Rows are points. Each table stands for the endless flat space through its points: a line for two points, a plane for three, and so on. The two share one point or none. Which?

First:
[[ 22 -13 -45 -18]
 [ 24  -1 -31 -26]]
Second, 2 rows:
[[ 40 -10  -7 -24]
 [ 35  -6 -14 -28]]
They share: no point

First:
[[ 15   4 -38 -10  26  -9 -42  27]
 [  8   9 -35 -15  18 -11 -37  23]]
Second, 2 rows:
[[ -8  22 -34 -27  -4 -12 -33  26]
 [-11  23 -42 -34  -4  -9 -36  31]]
They share: no point

First (3 x 11):
[[ 21  -5 -45  44  19  37  20   1  46 -25   6]
 [-19  27  -7 -16 -43 -23  28 -21   2 -15 -44]
 [ -3  19 -21   6 -19   1  24 -13  20 -23 -22]]
Second (3 x 11):
[[-14 -11 -46  13  -8 -18  14 -30   0  22 -25]
 [-11  -6 -21  -2  10   9  19  23  46 -20  -8]
 [  1  24 -21  28 -38  -3  19 -55  10  -8 -20]]
They share: no point

First (3 x 18):
[[ -9  19  30  14 -13  10 -17  15  11  15 -35 -13  28   8   5  32 -31  -8]
 [-48  -7   2  24  28 -16 -16 -12   0  10   8   2   3  28   2  22  19 -47]
 [-18   5  18  12  10  -4 -26  10  -2  20 -14 -12  13  12   8  26 -25 -25]]
Second:
[[-20   8  18   7  -4  -3 -14  -2   5  10 -13  -6  11  18  10  31   4 -31]
 [-28  -2  16  23  -2  11  -2  -8   5  22 -19   4  25  30   6  19   0 -21]]
They share: no point

First, 2 rows:
[[ 26  26  -5 -19   0   5  40  -4  24  -7  22   3   8   4  40   6  -3  -1
   20  31 -34  22 -16  17]
 [ 29  22 -11 -19  -1  13  35  -6  23  -7  27  11   3  -3  32   4  -6  -8
   18  25 -31  15 -15  17]]
Second, 3 rows:
[[ 28  17 -17 -20  -7  25  23   0  29 -12  33  26   6 -11  23  -3 -14  -7
    8  27 -28   4 -15  20]
 [ 24  16 -17 -21 -12  29  16   8  36 -17  34  33  14 -12  22  -8 -19   1
    0  35 -28   0 -16  23]
 [ 32  18 -19 -23   6  13  51 -32   2  -5  31  13 -21  -2  24   5   1 -34
   38   6 -31  11 -18   9]]
They share: [ 32  18 -17 -19  -2  21  30  -8  22  -7  32  19  -2 -10  24   2  -9 -15
  16  19 -28   8 -14  17]

First (3 x 24):
[[-30 -22  10 -31 -50 -26   6 -15 -41  -6  -3 -27 -26  11  -8 -24  19  10
  -12  13 -38 -12 -26 -10]
 [-16 -17   7 -30 -10 -13  29   7 -38   9 -20  -4 -31  30  -2 -21  49 -13
  -28 -16 -34 -33 -31 -18]
 [-25  -2  15 -27 -26  -8  -4 -29 -12   3  31  -3   5  19 -35 -29   3  20
  -25  16  -5  23 -12  26]]
Second:
[[  0  -2 -10  -7  -7 -25  33  19 -14   2  10  -7   0  28  12 -29  14  -4
  -28 -25  -4 -24 -29   6]
 [-18 -26  16 -47 -26 -12   6 -22 -13 -11 -19   9 -15  23 -37 -21  40   9
  -21   1 -22   1   2   9]
 [ -8 -18   6 -31 -23 -21  17  -5 -10 -10 -14   5  -8  24 -20 -25  30   4
  -20 -13 -12 -12  -5   6]]
They share: no point

First, 2 rows:
[[ 29  17  47  30 -33   4   5 -40 -26  13 -16 -47  -8   6 -17 -10 -19 -14
  -27  47   2 -12  42 -29]
 [ 29  17   5   6 -15 -14  23 -22  10  43  -4 -17 -56  -6 -47 -28  11  22
   -9   5  20 -42  18  13]]
Second, 3 rows:
[[ 10  -2   0  15 -13 -24   4 -25 -29  48   6 -25 -24   4 -53 -23  21  25
  -25  15  -5 -37  22   8]
 [ 17   6  -8  27  -9 -27  23 -12 -11  27   3 -39 -43  17 -41  -4  19  11
  -30  25  12 -48  24   7]
 [ 52  46  48  15 -25   6  22 -31  19   6 -36 -37 -42 -14 -17  -5 -27 -11
   -7  27  37 -31  46 -34]]
They share: no point
